Each point is reached from the start by the listed moves, each made 0, 1 or 2 times, or once backwards (-1), plus a little noise. Is the number of moves made odd or even? Then give how often each move was made.

Moves:
(1): [52  7 -5 15]
(2): [-7 45 -7 13]
(3): [  7  18  50 -11]
Start: [-10  -4  -7   4]
Points:
[ 95  17 -25  39] => even (2, 0, 0)
[ 34  48 -19  26] => even (1, 1, 0)
[-58  60  44 -10] => odd (-1, 1, 1)

Moves:
(1): [ 40   3   9 -19   6]
(2): [ 2 34  4 -9 -5]
(3): [-10   8  43   8  21]
(4): [11 20  2 40 -5]
Start: [13  4 -5  2  8]
Points:
[59 62 89 76 44] => odd (1, 0, 2, 2)
[-11 -12  77  30  54] => odd (0, -1, 2, 0)
[ 6 81 47 -5 20] => odd (0, 2, 1, 0)
[-26  42 -51 -46 -25] => odd (-1, 2, -1, -1)
[35 57 95 -9 54] => even (1, 1, 2, 0)

Moves:
(1): [ 31   4   8   2  -6   0  -9 -21]
(2): [-2 24  3  7  6 -5  3  2]
(3): [ -4  -9  30  -3   8 -16  -2   2]
(4): [  0 -11   1  25   2  -2  -4   0]
(5): [ 2 -5 -7  0 25 -3  2 -5]
(6): [ 0  5 12  3  4 31  7 -3]
(7): [ 8  0  3  2 -6 -5 30 -1]
(8): [22 -3 -1  1  8 -2  1 31]
Start: [  8  11  -4 -17 -16  -8   6  15]
Points:
[ 54 -20  95   6 -58 -12  45 -53] => odd (2, -1, 2, 1, -1, 1, 2, -1)
[ 28  78  18 -21  -2   6  76 -41] => odd (1, 2, 0, -1, 1, 1, 2, -1)
[ 72   0 -34 -15 -44 -29  42 -63] => odd (2, -1, -1, 0, 1, -1, 2, -1)
[ 40  39 -21  24 -40  -3  39  51] => even (0, 1, -1, 1, -1, 0, 1, 1)
[ 61  30 -12  50 -15  -5  15 -63] => odd (2, 1, -1, 2, 1, 0, 1, -1)

Moves:
(1): [ 24   6 -17  -7 -12  20   7 -16  11   5   0   5]
(2): [ 0 22  9 14  5 -1 -1  3 -3 -4  3 21]
(3): [ 11  -7  22 -11  -6   5   7   2   4   5   1  -1]
(4): [  2  -4   7  24  -8   0  -2 -11   2   0  -6  -8]
(5): [  2   0   0  10  12  12   5   5   0  -5  -6 -11]
(6): [-8  8 -4 -4 -7 22  0 -9  3 -5  2 -6]
(7): [ -9  -1  -2   5   0 -11  22 -10   3   9  -5   3]
(8): [ -2  12  -9   8 -12   4  17  24   7   1  17  -2]
(9): [ -8 -22   3   7  12   2  -9   6  18   3  -3  18]
Start: [ 22  -5 -16  18   9   0  -6   7   0  21  -1  -7]
Points:
[ 72  48   0  18 -45  17  77 -15  36  57  20  59] => even (2, 2, 2, 0, -1, 0, 2, 1, 0)
[ 13  13 -47  95 -30  45 -23  26  56  13  30  38] => even (1, 1, -1, 2, -1, 1, -1, 2, 2)
[-41  70 -40  58 -24 -28  64  34 -13  25  32  -3] => even (-1, 1, -1, 0, -1, 1, 2, 2, -1)
[ 55  49 -52  31 -13  -1  49  34  47  51  41  90] => odd (2, 2, 0, -1, -1, -1, 1, 2, 1)
[ 22  36 -52  62  37  46  -5  80  45  10  35  64] => odd (1, 2, -1, -1, 1, 0, -1, 2, 2)
[-23  44  -5  39  13  33  84  62  14  22  25 -15] => even (-1, 1, 1, -1, 2, 2, 2, 2, 0)
[ 41 -11  24  26   1 -40  16 -38 -20  35 -23 -24] => even (0, 0, 1, 1, 0, -1, 1, -1, -1)

Moves:
(1): [ 22   5 -10  -6  -1   0  -6  15   5   0  -1  20 -11   6]
(2): [  7  13   4   1 -15   0   6   0   1  -9 -10   0   2 -12]
(3): [ 2  2  9  7  9 10  0  8  0 -1 -2  1 17 13]
(4): [ -3   6   7  15  -6   5 -11  -2  -3  18 -10   6   5  -6]
(5): [  7  -7   2 -10  32 -11   9 -15  -1  11 -18  13  -2  -8]
(6): [ 9  7 -8 10  4 -7  7  8 -2 10 13 -3  9 -2]
(7): [  0 -14  18   6  -6   1  15  17 -13  13 -25   4   0  -1]
(8): [-12  16  17  23  18  -6  -3   6   7 -10   5 -11 -18  -6]
(9): [-13   7   7   7  -3  20  22   0  15  18  -4  11  -8  -9]
(10): [ -4   2   2 -11  -1 -11   9  10   7   6  -4  -6  11  -6]
(11): [  4  -7   6   1  -5 -13  -5 -12   4   3  24  -2   0   1]
(12): [-16  24  -4 -21  -3  -9  -6  -3  -8   4   4  15  -2   1]
Start: [-5 10  0 -8 11  4 12  6 -3 22 -9 -9 -9 18]
Points:
[-38  77   3  62 -22  12  25   1  21  37  44 -47 -11 -27] => even (-1, 1, -1, 1, -1, 2, -1, 1, 1, 0, 0, 0)
[-28  95   0   8 -37  59  12  21  38  46  11  38 -13  13] => odd (1, 1, 1, 1, -1, 0, -1, 0, 2, 0, 0, 1)
[-32  -1  47   6 -22  -7  21  79  -2  54 -55  -8 -37   5] => odd (1, -1, -1, 1, -1, -1, 2, 1, 0, 2, 0, 0)

Moves:
(1): [-31  11   1  -8  -4  -5  -8  13   8  -6  -2   8  16 -27   8  -3   3]
(2): [ 18   6  -9  -6   9  11 -11 -10 -15 -12  10 -25  -4  17  -5  21  -3]
(3): [-15  -2  -6  -9  13  -3   1  -7 -19  -3  -6  -1  -3 -11   2  -1  -3]
(4): [-15   2   0  -1  13   3 -12   8  -5  19 -13  -2   2   0   1   2  13]
(5): [ 23   6   4 -13   6  19  13  -6 -18   4   0 -13  -9   3  -2 -11  14]
(6): [-20   1   4  -9   0  -7  -8  -1  -3  20 -25  -4   0 -24  21  -6  19]
(7): [  2   6   4   3   1   3  19  -7 -11  11   3   3   2   3  13   5   5]
(8): [-15   9  -1   4  -4  -4   0   3  17  18  11 -13 -43  10   5  -2  -8]
(9): [ -3   2 -12   5  -4  15  -3   6   2 -12   2  -2  -6   0  -1   4   4]
(10): [  1  -5  -5  12  -2   0  -1  -6   7   4   6   4   9 -19  -3   6   2]
(11): [ -7 -17  -5 -24   8  -2   7   8  -3  26  -1  -9 -26   1   9   5  18]
(12): [-21   5   5 -16   9  -1  -7 -14  -1  14  -6  18  -6  -6  10  -2  23]
(13): [-11   0  -3  19  -3 -13   5   2  17 -21   1  -1  22  -6 -12  -5   1]
(14): [-1  0 26 10 -5 -8  6  1 -6  2  2  5 -2 -8  7 -3  9]
Start: [ 13  -4   1 -18  -1  19 -17  10   6 -14   7 -21  19  -7   0   9   2]
Points:
[ -5 -19  19 -53  31  -4 -32 -25 -49  15 -37 -50  30  -7  52  49  79] => odd (-1, 2, 0, 0, -1, 2, 1, -1, 0, -1, 1, 1, 1, 1)
[-51   4 -35  -9  21  -7 -45   0 -21 -60 -23 -89  80 -95   7  29  13] => odd (1, 2, 2, 0, 0, 2, 0, 0, 0, 1, 0, -1, 2, 0)
[-58  33 -24 -13   9  -1 -13 -37  32 -17  32 -22  -3 -73  -5 -15 -17] => even (1, 0, 2, -1, 1, 0, 0, 2, -1, 2, -1, 1, 1, -1)
